Each wall is flat, endless, passes through zero and stands at right angles to its row. A trip goes straight from one point to another. List the walls that it crosses, first one first.
In the rows, 128 means zero.

Walls:
(1): [131 183 123]
(2): [109  72 172]
(3): [160  98 199]
(4): [141 152 175]
(5): [153 114  77]
Trips:
[120 133 102] to [ 89  80 133] -> 1, 2, 5, 3
[156  93 165] to [207  48  98] -> 5, 4
[ 74 242 151] to [150 172 148] -> 3
[ 73 170 175] to [150 119 207] -> 1
[115 104  75] to [122 172  90] -> 1

Walls:
(1): [159  86 119 113 150 173  59 164 101]
(2): [130  80 114 105 179 108 131 155 200]
(3): [197 133 126 176 168 161  98 100 167]
Trips:
[152 131 163 105 111 139  84  82 139] to [192 114 199 154 201 187 131 178 162] -> 2
[146 124  25  97 124  86 102 147 131] to [ 93 125 119  71  85  85 166 138  67] -> 1, 2
[ 88  57 139 128  67 119 159  51  96] to [111 197 144 111 145  96 127 148 183] -> 2
[108  82  69 175  70 146 161  65  78] to [124 151  89  58 158 180 182 162 189] -> 2
[ 92  95 162 110  86  72 129  78 175] to [102  98 161  87 146  59 117  79 198] -> none

Walls:
(1): [ 77 175 112 170  92 126 104 114 205 134 132  98 151 141 138 179  84 109
 177 197]
(2): [ 69 185 152  68 170 222  92 118  56  92 163 172 115 137  75 127 133 190
 118  41]
(3): [190 153  23  89 120 159 122 116  63 181 101 111 161  94 110 136 103 127
  82 126]
(4): [168 105  55  51 218 152 153 185 147 104  79 128 105 135 115 122 171  87
 202 110]
(5): [138 114 180  46  71 180 133  92 130 119 160 186 151  28  77 131 177 129
 100 105]
Trips:
[190 142 173 118  60 135  78  55 110 187 115 116 199 103  86 206 123 117
 154  35] to [114 148 127  98 161 117  94  83  63  85 165 191  90 161 167 143 120 142
 183  80] -> 1, 3, 4, 5
[ 92 100 202  98 154 162 171  41  64 116 126 132 107 115 122  99 129 104
 163 131] to [117 104 114 203  85 133 103 187 117 131 168 166 131 123 152  81 161  62
 137 110] -> 2, 5
[ 93  60 106 140 115 148 165 112 193  94 136 100 217 195 131 142 141 138
 126  96] to [ 48 160  79 107 111 143 124 161 127 110 195 173  43 110 162 112  83  99
 105 144] -> 4, 2
[161 108 118  82 128  98 142 186  45 170 181 239  71  81 193 135 163 111
 100 114] to [179 118 165 119  83 153  99 151  62 138 189 193 147 124  91 115 128 242
 218 152] -> 4, 3
[125  87  99 144 168 108 137 168 147 189  42 189 131 155 151 151 169 102
 116 140] to [151 157 117 107  86 154 149  90 105 113 170 148 139 210 196 121 128 174
 124  76] -> 2, 4
[ 82 150 103 123 137 161 176  99 149 151  79 245 103  97 166 146 141  98
 110 220] to [188 100 104 138  86 142  61  69  48 164 165 100  67 128 146 161 106 165
 159 121] -> 4, 2, 1, 5
[238 102 104 142 131 154 109  95  68 122 147  88 100 167 138 122 248 130
 133  82] to [129 107 127  59 133 153 169  79  77 100 153 126  68  70 145 109 117 113
  94 124] -> none

Walls:
(1): [183  87 144 181 116 122  99 149 100 102 148 150  96 105 127 169 123  94
 140 131 182 133 145  86  81 111 134 107 121 103 161  96 191 138 164 116
 124 123  61 102 168 104 158 171  78 187 147 120]
(2): [150 220  91  89 200 131 141 133 135  64 149 184  95 175 113 130 147 104
 168 117 121 109 134 133 178 151 134 122  95 112 136 151 120  79 178 150
 124 129 135 127 119 149 110 134 125 121  87 136]
(3): [ 98  93 139 123 146 140 141 120 145 106  71 174  89  86 180  84 132 115
  78 120 124 146  92 124 187 180 139 133 157 125  86 112 129 115 149 127
 104 180 105 159  84 111 127 138 154 168  91 127]
(4): [115 130  92 173 118 142 105 129 114  87 139 111  90 124 199  95 109 164
 126 158  84 129 106 144 159 102  75 150 150 104 115  81 149 107 105 129
 153  73 157  94  97 129 173 201 151 112 171  87]
(5): [144 154 125 154 138 178 127 134 173 213 153 114  68 137 133 116 116  95
 163 136 152 135  92  91 123 112  83 184 153  89 108 149 103 163 160 116
 128 139 128 123  91 112 120 136 105 202 105 112]
(6): [154  87 190 144 125 138 133  83 174 132  92 177 101 110 139 112  89 164
 160 117 167  64 123  50 155 100  87 145 111 183 141 189 127 131 140 123
 140 161 129 144 150 156 157  92 131 104 160 154]
(7): [102 122 131 112 123 141 107 154 165 229 168  57  67 113  79 164  94 127
 117  48 190 148 157  69  78  88 124  95 124  40 133 127 111 132 106 164
 159 143 145 101 114 160  32 119 125 167 116 109]
(8): [159 185 191  92 144  78 204 162 174 128 105 164 193 121 102 142 173 152
 139 138  84 133 154 112 148 133  82 113 143 180 157 148 155 110 120 100
 128 148 174 177  72 106 120 110 144  67 113 176]
Trips:
[134 171  78 154 149 122 155 166 110  89  67 153 126 161  66 172 130  78
 132 108 147 136 118 141 132 136 149 112 155 116 153 141 154 153 122  94
 155 184 130 180 134  89 114 183 118  86 133 153] to [171 126 119 118 155 115 149 198 161  86 151  86 166 150 162 168 101 129
 178 101 134  89 135 175 139 143 127 121 137 105 138 124  55 179 148 141
 130 142 149  55  88 121 104 145 196 130 128 119] -> 3, 1, 7, 5, 4
[100 138  69 109 187 136 124 116 125 169 113 106 117 142 113  41 164 134
 156 110 119 141  75 139 113 117  97 149 184 115 127  79 114 129 186 117
 158 107 128 192  73 160 134  77  79  94 119  81] to [ 91  95 114 134  75 106 145 143  82  75 159 103 145  89 151 106 110  66
 119 176 168 123 128  93 108  76 125 106  82  92 147  98 129  94  97  97
 139 129 148 136  70 108 159 136 161  82 103 124] -> 2, 7, 5, 1, 3
[105  79 110 104 111 129 113 155  98 172 101 162 137 177 152 124 118 120
  64 150 114  72 120 120 149 249 155 210 210  72 185 152 128  64  73  61
 202 132 103 143 156 101  92 123  82 100 126 164] to [ 78 149 127 128 124  92 191 119  89  65 146  53  74 160 110 153  98 181
  77 135 170 154 142 139 126 131 119  84 111  95 102 208 163 131 122 149
 100 200 123 107 123 133 109 153 101 110 129 102] -> 7, 2, 3
[151 126 147 162 111 110 138 117 140 158 126 172 167 159 128 122 103 139
 143  71 157 167  96  82 164  40 145 158 138 112  98 112 111 114 134  97
  74 133 114 129  74 139 201  82 161 129 197 199] to [107  71  97 148 139  62 183 151 172  74 200 156 136 107 195 125 109 168
 131 110 153 133 112 147 191  82  79 135 199 105 118 127 132 186 119 200
  29 170 123 125 134 100 140 171 103  90 136 151] -> 4, 5
[126 105  83 145 111 161 128 124 155 148 124 154 101 115 124 174 139 124
 122  92 158 166 119 125 127 152  94 150  72 175 170 157 146 122 124 147
 138 140 121 103 204 149 134 129 144 192 129 131] to [161 160 109  79 162 173 137  89 137  88 155 115  82 114 144 165 123 111
 114 129 115  79  99 105 129 137 109 154  67  70  27 167 122 115 130 129
 107  72  68 141 152 173 139  78 116 166 118 140] -> 2, 3
[144 120 114 147 184 129 151 145  82 144 112 136 115  97 154 130 156 158
 154  74 151 153 162  97  98 127 101 158 135 123 125  84 175 160 141 141
 142 154 165 135 111 130 119 108 111 119 119 122] to [138  61 115 113 142 111 116 176 162 126 132  89 118 112 186 104  52 108
 124 171 174 151 128 176  91  78  79  92 162 134 107 160 186 146 138  96
 162 120 147 132  70 147 125 135 150  89  96 161] -> none
[ 94 135 125 130 185  94 153  86 109 146 131  94 107 133  77 205 109 134
 120  81 150 157 127  76 108 167 132 189 107  68 163 165 170 122 116 129
 104 167  96  81 149 173  93  89 127 161 138 113] to [147 129 173 163 106  97 107 186  97 124 159 132 163 116 120 170 112 125
 134  65 166 120  77 100 116  56 165  60 152 115 185 168 120 128 146 154
 181 163 124 138 123 106 143 140 135 144 167 105] -> 2, 5
